Every row gives one point. Examples show where two turns around zero, p and q, send a point. Write where each new point lands after one turn and then the other. Backwards means that the second turn is done in reverse. Each puzzle has new turns, and all numbers are rounded.
In the rows, zero is written as 128.

Turn p:
[124 132  91] => [ 96 119 144]
[110  71 147] => [167  79 127]
[ 98 180  95] => [ 95 163 177]
[144 171 181] => [157 187 105]
[123 131 146] => [145 136 127]
[168  83 108] => [108  83  88]
Turn q:
[164 137  68] => [195 120 147]
[170 144 130] => [156 163 126]
[ 71 130 158] => [ 76 102 101]
[107 102 156] => [ 85 127 138]
Where do these land?
p, then q: [131 176 148] => [150 135  81]
p, then q: [ 80 158 106] => [ 87 157  94]
p, then q: [114 136 102] => [ 99 126 118]
p, then q: [136  53 146] => [142 132 204]
q, then p: [179 117 139] => [130 180 116]

Turn p:
[156 102 136  80] => [175  91 123 141]
[ 85 140  57 155] => [ 49 119  91 115]
[135 170 156  92] => [174 150 110  97]
[129 151 116 196] => [ 80 179 132 148]
[115  74 153 113] => [141  86 173 127]
[148 130 150 131] => [149 143 139 139]
Turn q:
[121 151 132 127] => [110 132 144 131]
[116 140 108  63] => [ 76 101  96 150]
[141  42  97 161] => [211 136  77 136]
[ 90 163 204 155] => [128 104 220 121]
[158 151 149 123] => [108 129 138  90]
[129 158  97 134] => [105 163 125 140]
[142  92 109 133] => [156 132  95 127]
Where do these land?
p, then q: [115  49 114 129] => [198  89 140 133]
q, then p: [132 134 164 161] => [175 134 141 125]
q, then p backwards: [150 170 124 124] => [ 97 146 125 159]
q, then p backwards: [101 185 133  81] => [ 99  91  91 180]
p, then q: [100 109  69 120] => [158 113 106 184]
p, then q: [169 120 165 153] => [131 151 167  88]

Turn p:
[150 106 148  97  89 153  87  89] => [178 131 168 110 105 155 105  89]
[148 121 102 154 142  92 176 191] => [121 119  53 145 134 122 158 179]
[156 160 177 114 125 151 131 146] => [121 144 118  76 105 129 158 100]
[176 140  77 104 184 156  95 167] => [134 176  82  83 128 103  65 162]
[144 144  84 163 150 101  96 114] => [141 163 145 136 163 116 118 181]
[133 141 140  95  78 153 163  86] => [137 106 166 130  58 126 141 107]
[107 166 146 153 152  99 183  94] => [ 81 145 147 168 121  97 182 131]
[146  68  87 147 146  81  85 102] => [185 157 128 181 175 143  93 150]
[ 89 116 161  92 126 142  89 103] => [131 115 162 120 145 125 101  65]
[ 73 120 147 121 101 118 120 178] => [118  60 112 113 163 130 136 108]
[ 86 124 138 168 115 163 184 139] => [ 62  91 126 146 109 163 148 135]
Turn q:
[174 146 151 154 125  97  95  62] => [175 148  84 139 113 122 168  68]
[185 120 157 148  90  89  78 111] => [184 141  93 186 103 125 123  87]
[142  94  77 164  82  96 108  84] => [145 103  98 183 189 114 141  86]
[123 157 151  96 140  81  98 126] => [129 194 115 126 116 147 112 108]
[119 122 106 101 145 134 200 166] => [ 52 113 161 128 118 134 136 161]
[ 93  90 147 126 185 160 145 155] => [115 132 181  90 121  79 120 165]
[116 152 120 139 168 148 133 173] => [125 143 144 108 124 135 142 190]
[ 91 153 160 132 117 144 145 142] => [136 122 166  98 118 164 119 131]
[110 118  83  93  99 203 149 133] => [ 90  56 110  94 149 132  92 156]
Where do these land?
p, then q backwards: [111 142  77 105 121 126 115  70] => [113  69 163 135 128 128 125 175]
q, then p: [184 116 144 114  99 105 161 134] => [124  97 168 152 131 176 143 151]
p, then q: [137 102 115  78 136  86 155 189] => [ 98 127  92 187 179 101 152 135]
p, then q: [115  86 152 110 161 110 185 156] => [122 101 123 136 203 122 169 121]
q, then p: [ 96 111  87 175 146 115 163  89] => [ 86 158  98 183 123 106 146  95]
q, then p: [108 175 141 157 105 118 127 129] => [108 153 124 104  83 149 118 118]
q, then p: [130 136 162 161 141 197  31 157] => [218 157  67  68 114 121 124 159]
q, then p: [174 133 152  88 141 155 167 177] => [143  41 135 109 139 157 137 132]
q, then p: [130 164 118 151 136  94  99  90] => [106 165 134 133  84 101 126 158]
p, then q: [ 89 118 154 128 129 177  54 100] => [163 154 110  56  98  94 101  98]
q, then p: [133 124 107 140  93 126 151 119] => [110 136 126 158 131 158 113 124]

Turn p:
[121 145 117 100 150  74  81 102 118] => [107 165  86  80 142 127 111 115 160]
[137 124 153 183  65 131 114 121 136] => [191 128 120 146 124 163 105 165 106]
[112 112 110 102 188 186 112 149 111] => [ 89  82 111 128 121  60 154 116 123]
[129 155 126 154  69 107 152 101  87] => [183 139 141 128 185 169 126 122 129]
[132 112 117 127 201 151 142 114 149] => [ 89 107 127 160 100  90 124 104 164]
[107  93  93 126 155 133 139 158 140] => [110 136 137 141 104  87 130  94 100]
[110 148 106 103 163 162 129 144 174] => [ 71 126 107 159 107 117 164 123 119]
[116 117 195 148  45 116 159 116 125] => [198 110 160 111 114 206 128 141 110]
[140 145 168 163 103 117 149 162 118] => [136 109 160 132 143 167  95 151  99]
[175 128  96  75 142 103 103 113 122] => [105 177 131  95 140  94 143 148 171]
Turn q:
[100 168 150  95  31 138 106 165 131] => [ 80 148 194 145  87 135 183  94  84]
[101 163  68  85 163 140 137 117 135] => [ 85 160  93 137  99 161  77 132 141]
[ 88  91 133 151 103 160 140 154 134] => [ 98  91 159 145 125  86 134 118 154]
[123 126 100 124 159  77  91  36 129] => [142 137  95  33 141 173  91 115 136]
[130 104 137 138 118 127 124 173 101] => [142 124 161 161 149 106 125 112 125]
[176 165 140 141 153 155 156 120  92] => [181 129  78 165 105 135 141 127 122]
[124  42 138 121 162 157 137 140 142] => [130  73 145 133 147  83  79 170 136]
[133 143 148 152  99  96 139 148 126] => [129 139 135 136 157 126 175 110 121]
[ 91 143 153 113 159 100 113 125 146] => [110 117 141 119 149 184 127 146 140]
[162  93 129 141 108  99 142  93 140] => [141 122 107  82 155  94 139 129 104]
[180 171 112 148 154 158 123 137 131] => [171 169 100 151  96 126 138 153 146]
Where do these land?
q, then p: [119 110 148 182  88 144  49 153 103] => [134 115 164 111  85 195 116 167 185]
p, then q: [ 60  95 146 125 154 158 127 158 149] => [117 101 127  94 130  93 111  59 101]
p, then q backwards: [123  87 100 130 136  86  85 107 158] => [162 149  58 135 125 150 119 108 121]
p, then q: [ 81 151 123 137 119 114 130 115 143] => [132 127  99 118  88 117 111 112 145]
p, then q: [180 143 133 107 159 143 103 101 115] => [ 85 147 147 133 164 130 128 172 144]
q, then p backwards: [187 143 145 118 126  76 170 118 101] => [ 80 155  87 149  75 140 100 138 110]
q, then p backwards: [147 163 163 147 137 151  84 110 143] => [140 102 162 103  79 137 133 100 148]
p, then q backwards: [156 147 123 132 137 128 171 160 142] => [101 125 137 101 118 124 118 178 138]
q, then p: [ 93 123 136  65 137 121 144 171 179] => [118  71 101 116 126 129 108  99  60]
p, then q: [115 158 116 147 144 146 154 102  65] => [153 103  99  99 154 128  91 170 154]
q, then p: [133 116 105 146  91 116 118 168  95] => [129 125 115 126 139 167  93 121 175]
q, then p: [142  99  97 101 110 152 200  74 142] => [152 190 113  89 154  91 137  74 100]
